Every row gives one point. A path goes straight from each point to the next, and from the last back to the first. The post is the endless flat space through its rows: a point in 2 columns, a line in 3, a plane in 4, and so on, so that a path can go around it. Count how often the path circles the post. Going back the other way cancels.
(in the rows, 100 means zero)

Post (1 x 2)
| 122 | 114 |
Path (12 x 2)
| 114 |  71 |
| 157 | 128 |
| 140 | 157 |
|  82 | 120 |
| 115 |  96 |
| 145 |  60 |
| 136 | 127 |
| 109 | 165 |
| 100 | 107 |
| 120 | 161 |
| 144 | 135 |
| 131 |  99 |
Times around: 1

Post (8 x 9)
|  67 | 110 | 139 |  94 |  72 |  66 | 115 | 161 | 117 |
|  89 | 137 |  73 |  89 |  99 |  93 |  85 |  87 |  63 |
| 107 | 116 | 122 | 108 |  92 |  63 |  98 |  91 | 134 |
|  93 |  90 | 109 |  64 | 104 |  80 |  47 | 121 | 100 |
|  73 | 115 | 110 |  74 |  77 |  92 | 108 | 132 | 140 |
| 138 | 147 | 111 | 142 | 141 | 118 | 101 | 102 |  70 |
| 111 |  85 |  97 | 155 | 151 | 103 |  50 |  93 |  70 |
| 130 |  96 | 101 | 127 | 150 |  92 | 128 |  80 |  77 |
Path (28 x 9)
|  96 | 132 | 163 | 165 |  98 |  36 | 152 | 128 | 115 |
| 109 | 111 |  71 | 111 | 100 |  57 |  83 |  70 | 120 |
| 113 |  65 | 103 | 111 | 124 | 104 | 145 | 126 |  66 |
| 113 |  94 |  79 |  74 | 136 | 130 |  67 |  87 |  64 |
|  88 | 140 | 129 | 108 | 104 |  72 |  82 |  65 |  92 |
|  79 |  96 | 110 | 142 | 135 | 100 |  54 | 145 | 123 |
|  80 | 123 | 107 | 139 |  99 |  51 | 151 | 123 | 103 |
|  80 | 113 | 122 | 120 | 112 |  50 | 162 |  92 | 140 |
|  75 | 161 | 137 |  93 |  65 |  90 |  20 |  71 | 107 |
|  76 | 119 |  83 |  75 |  68 |  87 | 137 |  98 | 105 |
|  93 | 152 |  45 | 103 |  69 |  84 |  63 |  62 | 105 |
|  95 | 104 | 144 | 123 |  96 |  27 | 195 | 166 | 147 |
| 125 | 137 | 143 |  93 | 145 |  98 | 107 |  99 | 126 |
|  81 |  28 | 129 |  60 | 121 |  88 |  45 | 102 |  57 |
|  67 |  73 | 113 |  90 |  86 |  93 |  36 | 156 | 101 |
|  98 |  99 |  67 | 103 | 110 |  89 |  65 | 103 |  84 |
|  92 | 177 |  59 |  86 |  91 |  89 |  20 |  83 |  69 |
|  79 | 163 | 107 | 153 | 100 | 111 | 111 |  99 | 126 |
|  82 | 131 | 139 |  87 |  53 |  65 | 113 |  84 | 108 |
|  78 |  94 | 111 | 128 |  87 |  70 |  70 | 128 |  93 |
|  85 | 103 |  40 |  67 |  73 |  76 |  23 | 113 |  66 |
|  75 |  78 | 140 | 169 |  90 |  73 | 111 | 126 | 119 |
|  62 |  60 | 114 | 119 | 127 |  93 | 122 | 127 |  76 |
|  77 | 102 | 127 |  80 | 121 |  81 |  28 | 153 |  58 |
|  92 | 143 |  67 | 115 |  91 |  81 |  68 | 127 |  79 |
| 114 | 159 |  84 | 100 |  92 | 114 |  37 |  94 |  89 |
|  52 | 116 | 126 |  79 |  48 |  97 |  92 | 157 |  81 |
|  56 |  78 | 174 |  83 |  87 |  54 | 106 | 163 |  88 |
Times around: 0

Post (17 x 18)
|  97 |  85 |  86 | 108 | 159 |  91 | 103 | 113 |  95 | 122 |  38 |  73 |  77 | 106 | 107 |  95 |  95 |  71 |
|  56 | 114 |  81 | 148 |  99 | 147 | 108 | 115 |  71 |  50 |  90 | 112 | 121 |  83 |  84 | 107 |  54 | 103 |
|  67 | 112 |  88 |  83 | 118 | 116 | 149 | 116 |  81 |  85 |  87 | 111 | 120 | 155 |  90 |  74 | 118 |  85 |
| 104 |  60 |  90 | 109 |  70 |  89 | 123 | 136 | 150 |  73 | 105 |  97 | 139 |  98 | 125 | 108 |  92 |  64 |
| 145 | 118 | 103 |  72 |  97 |  68 |  54 |  89 |  79 |  84 |  56 | 105 | 149 | 113 |  81 | 112 | 138 | 105 |
|  99 |  58 |  48 | 125 | 108 | 101 | 109 |  47 | 138 |  42 | 132 | 112 | 115 | 169 | 128 |  89 | 109 |  82 |
| 140 |  93 |  59 | 102 |  81 |  71 |  74 |  93 |  89 | 104 |  89 | 120 | 127 | 104 |  72 | 133 |  77 | 129 |
|  83 | 136 | 123 | 105 |  42 | 118 |  91 | 112 | 171 | 145 |  95 | 108 |  85 | 134 | 128 | 103 | 102 | 136 |
| 138 | 134 | 151 |  81 |  90 |  69 |  97 | 104 | 130 | 117 | 142 | 119 |  85 | 105 |  93 | 157 | 100 |  95 |
|  50 |  78 |  78 | 123 |  65 |  66 |  77 |  75 |  60 |  94 |  73 | 100 | 134 | 111 |  92 |  83 |  65 |  89 |
|  93 |  44 |  99 |  95 | 139 |  43 | 105 | 151 |  68 |  99 |  45 | 114 |  69 |  67 | 119 |  74 |  67 |  85 |
| 111 |  68 |  79 | 121 | 124 |  79 |  85 | 144 |  53 |  84 |  85 | 104 |  73 | 122 |  89 | 105 |  69 |  80 |
| 140 |  95 | 128 | 109 | 118 |  93 |  68 |  68 |  65 | 117 | 125 |  99 | 108 |  63 |  85 | 134 | 111 | 123 |
| 122 |  98 | 103 | 120 |  71 | 141 | 129 |  61 |  69 |  60 |  43 | 158 | 149 |  88 | 101 | 143 | 156 |  93 |
|  90 |  41 | 100 |  84 | 124 | 165 | 133 |  85 |  95 |  43 | 101 | 108 |  99 | 138 | 107 |  95 | 103 |  46 |
|  99 | 143 |  98 | 128 |  38 | 115 | 129 | 113 | 124 |  87 |  64 |  90 |  67 | 116 | 109 |  63 |  94 |  89 |
|  87 | 112 | 119 |  93 |  80 |  95 | 119 | 115 |  69 | 149 |  37 | 118 | 105 |  93 | 149 |  76 |  63 |  96 |
Path (28 x 18)
|  32 |  95 |  53 | 105 |  83 |  80 | 114 |  86 |  59 | 118 |  90 |  88 | 159 |  83 |  55 | 122 |  64 | 137 |
| 122 |  95 | 102 | 127 |  75 | 104 | 101 | 118 | 121 |  75 | 191 |  52 | 132 |  87 |  54 | 149 |  84 | 103 |
| 128 |  44 |  88 |  92 | 117 | 104 | 144 |  12 | 118 | 104 |  82 | 153 | 187 |  85 | 111 | 138 | 124 | 111 |
|  62 |  36 |  78 |  92 | 111 |  63 |  65 | 113 | 131 | 135 | 130 |  85 | 121 | 103 |  84 |  85 |  45 | 104 |
|  59 |  96 |  70 | 126 |  82 |  85 | 115 |  80 | 133 |  96 |  95 | 102 | 100 | 137 |  77 | 138 |  87 |  50 |
|  85 |  50 | 103 |  89 | 142 |  84 |  73 |  85 |  90 |  68 |  15 | 114 | 116 |  94 |  68 |  89 | 159 |  75 |
| 104 | 120 | 108 |  88 | 109 | 106 | 129 |  98 |  92 |  69 |  15 | 121 |  71 | 123 | 137 |  40 |  73 | 119 |
|  87 |  93 | 121 |  91 | 120 |  86 |  96 | 105 |  59 |  84 |  99 |  60 |  72 |  82 |  57 | 103 |  76 |  71 |
|  71 |  78 | 103 |  77 |  94 |  30 |  43 |  51 |  78 | 142 |  92 |  66 |  24 |  80 |  86 |  65 |  51 | 102 |
|  99 |  80 |  54 | 135 |  65 |  94 |  82 |  29 |  61 | 146 |  93 | 135 | 195 |  95 |  95 | 185 | 104 | 102 |
| 119 | 110 |  55 | 163 |  33 |  44 | 122 | 176 |  88 | 146 | 139 |  89 | 100 |  58 | 157 | 129 |  16 | 150 |
|  81 | 102 | 111 | 174 |  57 |  87 | 180 | 169 |  67 | 126 |  64 |  65 |  80 |  29 | 129 |  89 |  47 |  59 |
| 101 |  48 | 106 | 124 |  52 | 135 | 147 |  93 | 113 |  59 | 192 |  92 |  19 | 128 | 148 |  98 |  93 |  92 |
|  77 |  82 | 126 |  73 |  97 |  31 |  56 | 158 |  94 | 126 | 103 |  94 |  97 |  34 | 104 |  86 |  59 |  71 |
|  92 |  99 |  84 | 132 | 103 | 139 | 132 |  59 |  81 |  75 |  43 | 145 |  73 | 124 | 153 |  23 | 117 | 105 |
| 100 |  70 | 116 | 116 | 116 |  85 | 137 |  27 |  94 |  21 |  78 | 108 |  94 | 122 | 121 |  18 | 118 |  77 |
| 146 |  97 |  75 | 115 |  69 |  68 | 144 |  57 |  79 | 102 |  72 |  87 |  83 |  82 |  62 | 128 | 109 | 112 |
| 119 |  50 |  58 |  85 | 157 | 147 | 105 | 114 |  38 |  64 |  79 |  96 | 131 | 135 |  73 |  99 |  40 |  85 |
| 133 | 111 |  91 |  88 | 162 | 128 |  86 |  72 | 118 |  86 |  63 | 122 | 149 | 169 | 112 |  93 | 121 |  68 |
| 157 |  79 |  95 | 106 |  73 |  91 | 146 |  71 | 133 |  55 | 112 | 141 |  73 | 142 | 111 | 105 | 111 |  93 |
|  48 |  84 | 116 | 139 |  36 |  69 | 111 | 110 | 104 |  67 |  61 |  79 |  81 | 105 |  90 |  86 | 103 |  70 |
| 124 | 139 | 125 |  53 |  51 | 121 |  24 | 134 |  97 | 102 | 106 |  73 |  80 | 150 |  81 | 123 |  66 |  89 |
|  68 |  78 |  59 | 140 | 121 | 111 | 119 |  21 | 112 |  57 |  59 | 101 | 104 | 129 | 128 |  73 | 108 |  46 |
|  59 |  98 |  76 | 174 | 117 | 124 | 124 |  98 | 104 |  76 |  82 | 146 | 119 |  98 | 128 |  80 | 132 | 143 |
| 156 |  76 | 126 |  75 | 128 | 116 | 125 | 129 | 151 | 114 |  68 | 103 | 139 |  70 | 175 |  87 | 103 |  60 |
|  36 | 124 |  83 | 154 |  80 | 111 | 112 | 109 |  59 |  49 |  83 | 111 | 187 |  62 | 102 |  82 | 107 |  46 |
|  41 |  41 |  44 |  84 | 120 |  61 |  48 |  45 |  76 | 109 | 133 | 105 |  91 | 157 | 123 |  63 |  86 | 128 |
| 141 |  72 | 132 | 101 |  87 |  75 | 117 |  74 |  56 |  74 | 129 | 140 |  52 |  54 | 109 |  99 |  93 |  77 |
Times around: 1
